Each row of a before or after table is a point. One or more steps were done to the points. Then noise was added and the rows were shuffled. The steps act on columns, c1 being the first. What was done? A step turns or swaps two columns, mirrors them in a line or flattens them onto one, adds a multiple of one to another, or multiplies or shifts one. Angles are multiples of 10 degrees, from the lower column toward the higher: turns from -170 to 170, lines from 10 to 170 but not 90. Use the fewest steps. Two steps may share a column if one is a turn and the other turns, adds or multiplies; they go together, in the order done. Otherwise the lowest column goes first.

Before (11 x 2)
[[ 23  11]
 [ 22  42]
 [-37  11]
 [-17   8]
 [-52  55]
 [ 42 -14]
 [ 33 -23]
 [ 43 -18]
 [ 22  -8]
 [ 35  -9]
 [ 27  -4]]
After (11 x 2)
[[-16  44]
 [-23  33]
 [-21  43]
 [ -4  30]
 [  4 -17]
 [ 39  22]
 [ 11  23]
 [ -8  25]
 [ 57 -49]
 [ 12 -38]
 [ -8  34]]
Steps: swap c1 and c2

Before (10 x 3)
[[ 36  -8  15]
 [-12   3  -3]
 [ 51  11   2]
 [ 28  13  -6]
 [  4  27  -3]
 [-21  -9  13]
 [ -2 -13   4]
 [ -8  41 -49]
 [-10  15  -1]
 [-16  -6   3]]
After (10 x 3)
[[ -9 -58 -22]
 [ 26  -9  -9]
 [  5 -12 -26]
 [-13  -7 -15]
 [ 35  19   4]
 [-17  -3   1]
 [ 48  -2 -11]
 [-12   5   3]
 [-22  18   6]
 [  2  10  10]]
Steps: turn c2 and c3 by -110 degrees

Before (9 x 6)
[[ 41  -4  15 -32 -21  24]
 [-48  12 -18  10  24  15]
 [-15  -4 -17  58  22  21]
 [ -9  27 -25  16  -6   7]
 [ 33 -12 -13 -32  -4 -24]
 [-10  12   1  32  -1   5]
 [ 60  -3  -7 -33  -9  39]
 [  6  37   2 -19  34  -1]
 [-18  -7   2  30   5   0]]
After (9 x 6)
[[-60 -21 -10  -5   6  15]
 [-33   7   0  -4  10   4]
 [ 39  16   9  35 -14  17]
 [ 44   7 -10  53  -7  27]
 [-32  -9   4 -13  -4   0]
 [ 20 -12  12   2  50   0]
 [-19 -15 -11 -46  23  10]
 [ 38  -2 -14  27 -13 -16]
 [-17  17 -26  -5  21   5]]
Steps: turn c1 and c4 by 80 degrees; add 0.3 times c5 to c3; turn c2 and c5 by 60 degrees; multiply c6 by 0.7

Before (11 x 8)
[[ 15   3   4   9   8  -6   3  -9]
 [-13 -11   9 -19 -19  -4   8  11]
 [ -2  -3   5 -10  -4   5  10  -3]
 [-10  -5  -3   9   1 -14 -10 -11]
 [ -4   0   8  -7   6   3  -3  20]
 [-11   7  14  -1   4  -4   1 -14]
 [ -8  -7  30  -2  -5  -1   6  -6]
 [-11   2   7   4   5  19   6  -3]
 [-18 -11   5 -17   6   8 -15   1]
 [-12  -7  -6  -8  11 -15  -2  -9]
 [-15 -15  -5  -9   3  -8  14  -6]]
After (11 x 8)
[[  8  -8   6  -2   2 -13 -10 -33]
 [  0  -4  13  -3   6  19   6  -9]
 [  5  20  20   7   6   8 -15   3]
 [ -7  -3  15   6   6  -6   0 -42]
 [-21   3  21 -12  -4  -1   5 -18]
 [-11  -9 -11  -2  10  -5   2 -28]
 [ 11  10   7  -1  10 -16  -1 -27]
 [ -4  11   6  -7  -5   6   9  -8]
 [ 12  13  11 -22   3  -7  14 -18]
 [ -2  21  16 -10 -19  -4   7  34]
 [ -4   5   6   5   6   3  -3  60]]
Steps: mirror c1 and c3 in the line at 120 degrees; turn c2 and c4 by 110 degrees; add -0.7 times c7 to c4; multiply c8 by 3

Before (13 x 9)
[[ 15 -10  -9  -6 -10   5  12  15   8]
 [ 13 -13   0 -17  -7   9  -5   6  -2]
 [  6  14  12   3  10  12 -12 -32  15]
 [-10  14 -10 -18  26  -4   3  17  13]
 [ 14   1  13  -9   4  -2   9  19   0]
 [  2   3 -19  21  -7   8 -11  -1 -21]
 [ 12  13   2 -20 -12 -10   5 -15   8]
 [  2  16  -4   5   3   8 -13  25   9]
 [ -6  11  -3 -14   8  13   8  14  15]
 [  1   9   0   6   6  -8  11 -60  -4]
 [ -9  10   5   0  -3  10   3  23  11]
 [-21  -5  -2  14  -2  -5 -20   7  11]
 [ 15 -11 -15  11  -6 -14   3 -11   7]]
After (13 x 9)
[[ -4  11  -3 -15   8  14  24  14   7]
 [ 12 -13   0 -17  -7   9 -12   7   3]
 [  3   3 -19  21  -7   9 -32  -1 -11]
 [  2   8   0   5   6  -8  24 -59 -14]
 [ 12  13   1 -19 -12 -11  13 -15   3]
 [  6  15  12   5  10  12 -24 -33  23]
 [-21  -3  -1  14  -3  -5 -43   7  29]
 [ 13 -11 -11   9  -6 -15   9 -11   4]
 [ 11   2  14 -10   5  -3  20  18  -8]
 [  3  18  -2   4   4   9 -27  26  21]
 [ 14 -11 -10  -6  -9   4  30  14  -3]
 [-10  15 -11 -17  27  -4  11  17   9]
 [ -9   9   4  -1  -3  11  10  22   6]]
Steps: multiply c7 by 2.5; turn c7 and c9 by -20 degrees

Before (13 x 12)
[[ -2 -12 -17 -12  -5   2   0   0   7   2 -11   6]
 [-10 -10  -1  -6  -7   0 -10  -4   1 -16  -2   9]
 [  4 -15   8  25  -1  -4  -5 -10  -3   5  -5   1]
 [ 23  -6   7   2   4 -10  -5  -6   2   4   6  -7]
 [  1  -3   5   2   1  12 -15  12   6   3  -4  11]
 [-12 -17   1 -15   7 -10  -9   8 -10   7  14  -4]
 [ -8  -9   9 -11  -5   3  -4   3  12   5  -8  19]
 [-13 -13   3  -6  24   0   4  -3  -2   2  17  -1]
 [ 17  -7   0   9   5 -14   3  -2 -10  -2  -1  12]
 [-11   1   0 -26   6   5   6  -2 -14   7  14  -6]
 [ -9 -24   6 -10 -16  12  -3  20   7 -11  -8   8]
 [  9  -5  -2  30  -2 -21   6  -4   7   5  12   4]
 [ 11   0   3   3   2 -19   1   7   1  -1 -12  -9]]
After (13 x 12)
[[ -4  -8 -24   4   1 -11   5  -4   3  -4  -4  -7]
 [  2 -13  -7  51   4  -4  -5 -14   0  -1  -5   3]
 [  8  15   5 -20  -2  11  -8 -27 -10  19  -2   3]
 [  4  12  -2   4   2  12  -5  -5 -11  -2 -15   4]
 [ -9  -1  10 -24   4   3 -10 -13 -10   4  -1  -1]
 [ -8  -3 -15  17  -3 -14   0  -7  -1  -4   3  16]
 [  3  -6   8 -13 -10   0  -3  -9  -6  14 -11   7]
 [  3  -1  10 -53   4   4  13   1  14  -9   7   4]
 [ -4  -5  -7  60   6 -22  13  -4  -8  -2   4  -1]
 [  6  -5   9 -10 -10   0  16 -13   2 -22   5   2]
 [ -3   7 -11   7  -3 -19 -13   0   5  -1   1  -8]
 [  5   4  11 -31   3 -11  13 -17  10  -9  -9   5]
 [  8   2   2 -21   7   4  -7  -9 -23   1  -6   7]]
Steps: turn c1 and c3 by -120 degrees; multiply c1 by 0.7; mirror c2 and c8 in the line at 40 degrees; multiply c4 by 2; turn c5 and c10 by -120 degrees; swap c7 and c11; mirror c9 and c12 in the line at 110 degrees

Before (11 x 14)
[[ 17  -8 -47 -30 -20 -30 -13  -1  28   7  -8   8 -35  -6]
 [ 30  16  14 -54  23 -24  16  10   9 -15 -20  48 -36 -15]
 [  0 -30  13 -10  -2  11  12 -10   6  26   6  -9   1  -6]
 [ 25 -15   1 -33  -1   1 -26   1   0  26 -22  -7 -39  -4]
 [-17  17  14  -3  17  30 -15  -6  10  -6   5   2 -29  26]
 [-18  14   6  17  54  12 -11  22 -12 -10  11   8   7  22]
 [ 16  14   8 -21  33 -11   6  -6 -34 -31  33  42 -11 -19]
 [  6  -9  39  24  16  -6 -27  -9  10  10  39   8  11  -3]
 [-14  -3 -15 -14  15 -16 -18 -12  18   9  -9  -4 -32 -27]
 [  7  34  18   5  55  33  -2   9   6 -14  19 -23  -2  16]
 [ -3  39  17  20  51  22   7  -4 -11  22  16  -2 -13  28]]
After (11 x 14)
[[-13   5  -8 -13  14 -15 -18  -9 -18  -9   9  11 -13 -27]
 [ -1 -26  18 -10  13  10  12 -12  -2   6  26   7  -5  -5]
 [ 16  28  20 -20  23 -13   6  37   7  34 -32  20  33 -19]
 [  6  57  15   5  31  33  -2 -19  -3  18 -13 -16  -4  15]
 [ 30  25  42 -53  11 -25  17  47 -17 -20 -15   6  -3 -15]
 [ 18 -17 -32 -30 -13 -31 -13   6 -22  -8   6   4 -21  -6]
 [  6   0  27  24  19  -6 -26   3   1  39   9  12 -10  -3]
 [-18  39  -3  17  40  12 -12  15   8  11 -10 -17  10  22]
 [ -3  58   8  19  25  22   7  -3   0  16  23   4  13  28]
 [-17  23  15  -4   7  29 -15   0 -13   4  -7   6  -6  26]
 [ 25 -13  18 -32   5   1 -26  -7 -14 -22  26  -3   5  -4]]
Steps: turn c2 and c5 by -30 degrees; add -0.5 times c4 to c3; turn c8 and c12 by -70 degrees; multiply c13 by 0.4; turn c9 and c13 by -110 degrees; swap c10 and c11
